Rows are points. The points of each table are mixes of a few directions, plus a little noise. How many directions does each table use, and how many do they share? Where both have some left over, give the other angles between the two spaces (their principal angles), to ten degrees, smallest first.

First, 4 rows:
[[-1.9 -2.8]
 [ 3.1  4.5]
 [ 1.2  1.7]
 [-2.5 -3.6]]
Second (5 x 2):
[[ 3.4  4.9]
 [-3.4 -5.0]
 [-1.0 -1.5]
 [-0.1 -0.2]
 [ 1.2  1.8]]
Directions: first 1, second 1, shared 1

First (4 x 3):
[[ 1.9 -3.7  2.9]
 [-1.3  2.6 -2.0]
 [-2.3  4.5 -3.5]
 [ 1.7 -3.3  2.6]]
Second, 6 rows:
[[ 3.7  3.4  1.6]
 [ 1.7  2.2  2.7]
 [-2.3 -3.8 -5.5]
 [-0.5  1.1  4.1]
 [-2.3 -3.2 -4.0]
 [-0.3  0.3  1.2]]
Directions: first 1, second 2, shared 0; angles 70

First, 9 rows:
[[ 4.5  0.6  1.3  2.1 -4.4 -0.9]
 [-6.0 -0.8 -0.1 -2.7 -0.1  3.6]
 [ 2.3  2.0 -2.2  1.3  2.5 -2.3]
 [ 0.0 -3.5 -3.3 -0.2  2.1  2.6]
 [-1.2 -4.1  1.4 -1.1 -2.1  3.0]
 [-2.9  3.3 -4.6 -0.6  3.7  0.5]
 [ 1.2 -2.5  3.8 -0.3  4.0 -3.9]
 [ 5.0  0.7  2.7  2.1  0.2 -4.7]
 [-3.0  4.3  0.7 -0.6 -5.8  2.1]]
Second (8 x 6):
[[-3.5  1.0 -0.8  6.1 -3.7  1.4]
 [ 4.0 -0.6  0.7 -5.4  2.9 -1.4]
 [ 0.4  1.0 -0.7  2.6 -2.7  0.4]
 [ 0.8 -2.4  1.7 -7.9  7.1 -1.5]
 [ 4.1 -0.4  0.4 -4.9  2.3 -1.3]
 [-2.0  0.4 -0.4  3.2 -1.8  0.8]
 [-0.3  1.4 -0.9  4.5 -4.0  0.8]
 [-3.3 -0.3  0.0  2.2 -0.1  0.6]]
Directions: first 4, second 2, shared 1; angles 60

First (8 x 8):
[[ 2.7 -5.4 -2.0 -1.1  0.2 -1.9 -2.0 -2.8]
 [ 1.7 -3.3 -1.2 -0.7  0.1 -1.2 -1.3 -1.6]
 [ 3.0 -6.1 -2.1 -1.3  0.2 -2.0 -2.2 -3.0]
 [-5.5 11.4  4.2  2.3 -0.3  3.9  4.3  5.7]
 [-3.5  7.2  2.6  1.5 -0.2  2.5  2.7  3.6]
 [ 0.4 -0.8 -0.4 -0.1  0.0 -0.3 -0.3 -0.4]
 [ 0.2 -0.4 -0.1  0.0  0.0 -0.1 -0.1 -0.2]
 [ 1.4 -2.8 -1.0 -0.6  0.1 -0.9 -1.0 -1.4]]
Second (7 x 8):
[[ 1.2 -0.4  3.6  0.6  2.1  0.5  1.4  3.9]
 [ 1.7 -0.2  0.9 -2.6 -1.6  0.7  3.1  0.7]
 [-1.9  3.7 -1.1 -1.2 -1.1  1.2  2.8  3.5]
 [-3.3 -0.7 -1.0  6.8  4.3 -2.2 -8.8 -3.5]
 [ 1.0  2.9  2.4 -3.2 -3.6  2.5  5.8  0.2]
 [ 0.1 -2.5 -3.6  0.2 -1.3 -1.4 -3.7 -6.6]
 [ 1.2 -2.8 -1.2 -0.6  1.2 -1.1 -0.6  1.7]]
Directions: first 1, second 4, shared 1

First:
[[ 0.2  0.5  0.0 -2.3  2.8 -3.3  2.1 -0.2 -4.3 -3.9  1.5]
 [ 2.7  1.3  2.6 -1.2  3.0 -6.0  2.0  0.9 -4.4 -4.5  0.2]
 [ 1.0 -0.5  0.0  4.0 -4.7  5.1 -2.4  0.9  6.9  6.9 -2.1]
 [-2.3 -1.0  0.2  2.2 -2.7  3.8 -4.1 -0.2  4.7  3.4 -2.5]
 [ 0.5  0.4 -1.0 -2.7  2.6 -2.6  3.3 -0.4 -4.4 -3.4  2.5]
 [ 3.1  0.7 -1.0  0.0 -0.3 -0.2  3.5  0.6 -0.6  1.1  1.9]
 [ 0.8  0.6  1.5 -0.7  1.8 -3.2  0.4  0.3 -2.4 -2.8 -0.2]
 [-5.8 -2.0 -2.4  0.8 -2.4  6.2 -4.6 -1.7  4.5  3.2 -1.3]]
Second:
[[-0.9 -0.1  1.5  0.8 -0.1 -0.5 -2.5  0.1  0.9 -0.4 -1.8]
 [-2.4  0.2  5.6  1.2  1.5 -4.3 -6.7  0.5  0.0 -4.0 -5.4]
 [ 1.4 -0.7 -5.3  0.7 -3.5  6.6  4.0 -0.4  3.4  6.6  3.6]
 [ 1.1 -0.5 -5.9 -1.7 -1.1  4.4  6.1 -0.9 -0.4  3.2  5.4]
 [-0.1 -0.5 -1.1  1.0 -1.7  2.6 -0.2  0.1  2.3  2.6  0.1]
 [-1.5  0.3  1.0 -2.6  3.5 -4.0  0.2 -0.6 -4.6 -5.5  0.4]
 [ 1.5 -0.1 -1.9  0.8 -1.9  2.8  1.9  0.2  1.9  3.5  1.4]
 [-2.9  0.1  1.6 -2.4  3.5 -4.0 -1.7 -0.8 -4.2 -5.9 -0.8]
 [ 3.8  1.3  4.4  2.4 -0.3 -3.6 -1.3  1.9  0.8 -0.1 -2.8]]
Directions: first 3, second 3, shared 3

First (8 x 14):
[[ 0.9 -0.3  0.9 -4.5  3.2  0.7  0.3  4.6 -0.6 -4.4 -1.9 -1.3 -0.4 -2.6]
 [ 1.7 -1.2 -2.5  0.7 -1.7  1.0 -1.0 -0.9  2.7 -0.2  2.3 -3.5 -0.7  1.2]
 [ 0.8  1.6 -1.6  1.9 -6.4  2.6 -1.7 -2.1  4.4  0.9  2.6 -3.3 -1.4  2.6]
 [ 4.4 -0.2  1.6 -2.1  2.3  1.4  2.2  5.4 -1.0 -1.5 -2.7 -0.6 -3.3  2.7]
 [ 2.2 -3.0 -3.7 -1.9  1.2 -0.3 -0.1  0.4  1.9 -1.4  2.6 -5.6 -0.5  0.1]
 [-1.8 -1.7 -1.8 -2.3  2.9 -3.8  2.2 -1.8 -2.9  2.1  1.3 -1.6  1.4 -0.9]
 [-1.4 -1.2  2.3  3.0  4.2 -1.7 -0.5 -0.1 -3.1  0.0 -2.4  6.8  2.2 -2.3]
 [-6.7  6.1  4.8  5.4 -5.8  0.1 -1.4 -5.3 -1.5  4.5 -1.8  9.1  2.6 -0.6]]
Second:
[[ 1.1 -1.3 -2.2 -0.6 -0.8  0.3 -0.1  0.6 -0.2  1.5  0.8 -0.7 -0.8 -0.2]
 [ 0.0  3.2  2.9 -1.8 -4.0  1.4 -2.7  3.9  0.5 -1.9 -4.0 -0.8 -3.3 -4.9]
 [ 2.7 -6.0 -9.4 -0.8 -0.9  0.6  1.2 -1.1  0.2  5.1  5.4 -1.7 -0.2  2.3]
 [-0.3  0.3 -0.1 -0.1 -0.7  0.6 -0.3  0.1  0.5 -0.3  0.2 -0.2  0.0 -0.5]
 [-4.9  2.3  2.6  4.4  1.3  1.8 -1.1 -7.2  5.8 -5.3  4.6  1.1  8.2  4.3]
 [ 2.2 -3.9 -4.7 -0.8  1.1 -1.1  1.9  0.3 -2.1  4.0  1.7 -0.5 -1.3  1.6]
 [ 2.2 -1.2  0.2 -1.6  1.5 -2.3  1.8  3.0 -4.1  2.7 -2.9  0.3 -3.5 -1.1]
 [ 0.2 -1.0 -1.1  0.3  0.8 -0.5  0.8 -0.9 -0.3  0.8  0.9  0.2  0.7  1.3]
 [-2.6  4.7  3.5 -0.2 -4.9  3.5 -4.4  0.5  4.6 -5.4 -1.2 -0.9  0.7 -3.6]
 [-3.5  3.5  8.0  3.4  5.8 -2.5  1.8 -3.1 -0.7 -3.8 -2.0  3.1  4.2  3.0]
 [ 2.5 -0.7  0.2 -2.0  0.6 -1.9  1.4  4.0 -4.2  2.7 -3.6  0.1 -4.3 -2.1]]
Directions: first 5, second 3, shared 1; angles 30, 60

First, 10 rows:
[[  0.5  -0.3   1.2   0.4  -1.1   1.0  -1.3   1.2   1.1  -0.1   1.0  -0.2
    0.5   0.9  -0.3  -0.7  -1.2   0.7]
 [  0.9  -0.6   2.5   1.1  -2.4   2.1  -3.0   2.6   2.6  -0.4   2.6  -0.5
    1.0   2.2  -0.9  -1.7  -2.8   1.4]
 [  1.0  -0.6   2.7   0.9  -2.6   2.1  -2.9   2.7   2.6  -0.5   2.7  -0.5
    1.1   2.2  -0.8  -1.7  -2.9   1.5]
 [ -1.0   0.6  -2.8  -1.0   2.7  -2.2   3.0  -2.8  -2.8   0.5  -2.7   0.5
   -1.1  -2.2   0.9   1.8   2.9  -1.6]
 [  1.4  -0.8   3.8   1.6  -3.6   3.0  -4.3   3.9   3.9  -0.6   3.8  -0.6
    1.6   3.1  -1.3  -2.4  -4.1   2.2]
 [  0.8  -0.6   2.4   1.0  -2.3   1.9  -2.5   2.4   2.3  -0.4   2.5  -0.5
    1.0   2.0  -0.7  -1.5  -2.5   1.4]
 [ -3.8   2.3 -10.0  -4.0   9.7  -8.0  10.8 -10.2 -10.0   1.6 -10.1   1.6
   -3.9  -7.9   3.5   6.2  10.7  -5.7]
 [ -0.1   0.1  -0.1   0.0   0.1   0.0   0.2  -0.2  -0.1   0.0  -0.1   0.1
    0.0  -0.1   0.0   0.1   0.2  -0.1]
 [  0.4  -0.2   1.2   0.5  -1.2   0.9  -1.3   1.2   1.2  -0.1   1.2  -0.2
    0.4   0.9  -0.5  -0.7  -1.2   0.8]
 [ -0.2   0.2  -0.9  -0.3   0.9  -0.8   1.0  -1.0  -1.0   0.1  -1.0   0.2
   -0.4  -0.8   0.3   0.6   1.0  -0.5]]
Second:
[[-1.2  3.7  2.4 -2.9 -1.3 -0.9  1.0 -4.5  0.5 -0.2  1.1 -1.5 -1.5 -1.5
  -3.9  4.2  0.1  1.7]
 [ 1.7  3.2  3.2 -3.3  2.8  5.3  1.5 -1.6  6.3 -1.2  1.6 -3.6 -2.8  2.5
  -3.3  5.8 -0.7  2.0]
 [-1.3  0.4 -0.8 -3.5  2.8 -3.0  0.4 -4.9  0.7 -0.6  0.3  0.2 -6.4  1.1
  -5.3  2.1  2.8 -0.1]
 [ 3.8 -1.2 -2.0  4.4 -3.0  0.3  4.3  3.9 -7.2  4.0 -0.6  1.6  3.1 -2.6
   2.5  0.2  0.0 -3.6]
 [-4.6 -0.1  1.4  0.2 -1.0 -0.1 -5.8  1.0  3.8 -3.5 -1.2 -0.4  5.9 -0.5
   5.6 -5.1 -2.6  3.5]
 [-0.4 -3.5 -3.1  1.9  4.4  2.0 -1.7  4.1  2.3 -1.7 -3.1  0.7  2.6  1.8
   7.0 -4.8  0.3 -0.9]
 [ 0.9 -3.8 -0.8  3.4 -3.9 -2.8 -2.6  3.4 -3.6  1.6  1.8  2.9  0.2  0.8
  -0.7 -5.2 -0.9 -1.4]
 [ 1.1  1.2 -0.2 -0.2 -0.8 -0.8  3.0 -1.4 -2.9  1.7  0.1  0.0 -1.1 -1.6
  -1.9  2.8  0.9 -1.1]]
Directions: first 1, second 5, shared 1
